Each point is reached from the start by the listed moves, each made 0, 1 or 2 times, or once backwards (-1), plus a little noise. Is the number of moves made odd or even? Then give how often each move was made.
In the rows, 128 means zero.

Moves:
(1): [ 91 131 146 156 121]
(2): [103 143 126 136 139]
Start: [ 87  86 129 123 135]
Points:
[103 102 111 102 154] -> even (-1, 1)
[ 53  88 144 150 121] -> odd (1, 0)
[155  66 109  92 128] -> even (-1, -1)

Moves:
(1): [139 118 117 128]
(2): [118 100 139 108]
(3): [146 114 127 128]
(4): [146 146 104 128]
Start: [130 125 122 128]
Points:
[186  68  73  89] -> odd (2, 2, 1, 2)
[ 86  55 158  89] -> odd (1, 2, -1, -1)
[118 102 125 129] -> even (2, 0, -1, -1)
[143  76 111 110] -> odd (2, 1, 0, 0)

Moves:
(1): [119 140 124 131 128 130 108 123 142]
(2): [133 131 120 117 128 137 132 146 122]
(3): [139 138 136 121 128 128 128 128 144]
(4): [132 136 129 126 118 135 126 121 130]
(5): [122 127 131 116 138 128 112 120 137]
(6): [ 90 131 117 141 146 115 117 101 124]
(7): [129 124 113 111 137 140 126 137 140]
(8): [128 129 111 127 135 118 132 124 122]
(9): [130 138 125 121 120 121 130 127 139]
Start: [123 136 123 126 132 131 132 129 123]
Points:
[ 85 169  47 115 172 126 101 107 167] -> odd (2, 0, 1, 0, -1, 1, 2, 2, 0)
[121 163 138 127 104 156 103 112 148] -> even (1, 0, 0, 2, 0, 0, 0, -1, 0)
[127 168  67  68 183 155  81 136 186] -> odd (2, 1, 2, 0, 1, 0, 2, 2, -1)
[ 35 156  51 118 170 149  90 137 147] -> odd (2, 2, -1, -1, -1, 2, 2, -1, 1)
[123 191  92 101 129 164 118 133 160] -> even (1, 2, 2, 2, -1, 1, 1, 0, 0)
[ 67 150 107 171 162  83 130  30  92] -> odd (-1, -1, 1, 2, 0, 2, -1, 2, -1)
[ 34 173  75 140 186  88  73  58 181] -> even (2, -1, 1, -1, 0, 2, 1, 1, 1)

Moves:
(1): [ 94 140 107 147 103 125 141 113 104 153 124 125 149]
(2): [144 112 118 127 128 132 104 107 121 136 117 159 137]
(3): [116 124 140 127  94 139 101 149 164 132  95 123 142]
(4): [121 116 110 134 138 136 146 135 123 136 123 137 134]
(5): [124 122 134 128 126 127 128 122 129 142 127 139 122]
(6): [127 114 112 158 122 104 121 133 132 107 115 115 127]
(7): [134 128 144 125 118 127 139 134 123 141 131 113 127]
(8): [125 140 146 135 120 142 144 118 122 133 127 141 117]
(9): [106  94 132 104 133 122 144 140 123 132 134 136 136]
(10): [141 125 147 139 134 114 111 128 105 137 130 120 125]
(11): [142 138 126 134 123 145 110 122 156 104 160 126 116]
(12): [122 121 123 131 132 139 138 128 135 128 126 118 121]
Start: [133 137 134 137 141 112 116 139 129 115 132 127 127]
Points:
[ 82  78 111 171  73 133  90 157 213 116 149  85 129] -> even (1, 0, 1, 0, 2, 1, 1, -1, 1, 0, 2, 2)
[ 71 151 122 119  57 141  53  96 132 156 137 182 192] -> even (2, 1, 1, -1, 0, -1, -1, 0, 1, 0, 1, -1)
[ 47  90  16 236 106  53 132 107  52 154  44 152 197] -> even (2, 1, 0, 1, 0, 2, -1, 0, 0, 0, -1, 0)
[ 81  93 212  87  91 131  97 213 184 185 101  84 140] -> odd (0, -1, 2, 0, 2, -1, 1, -1, 1, 1, 0, 1)
[124  66  96 144 135 101 113 120  42 179 106 185 197] -> even (1, 2, 0, 2, -1, 0, 1, 0, 1, 1, 0, -1)
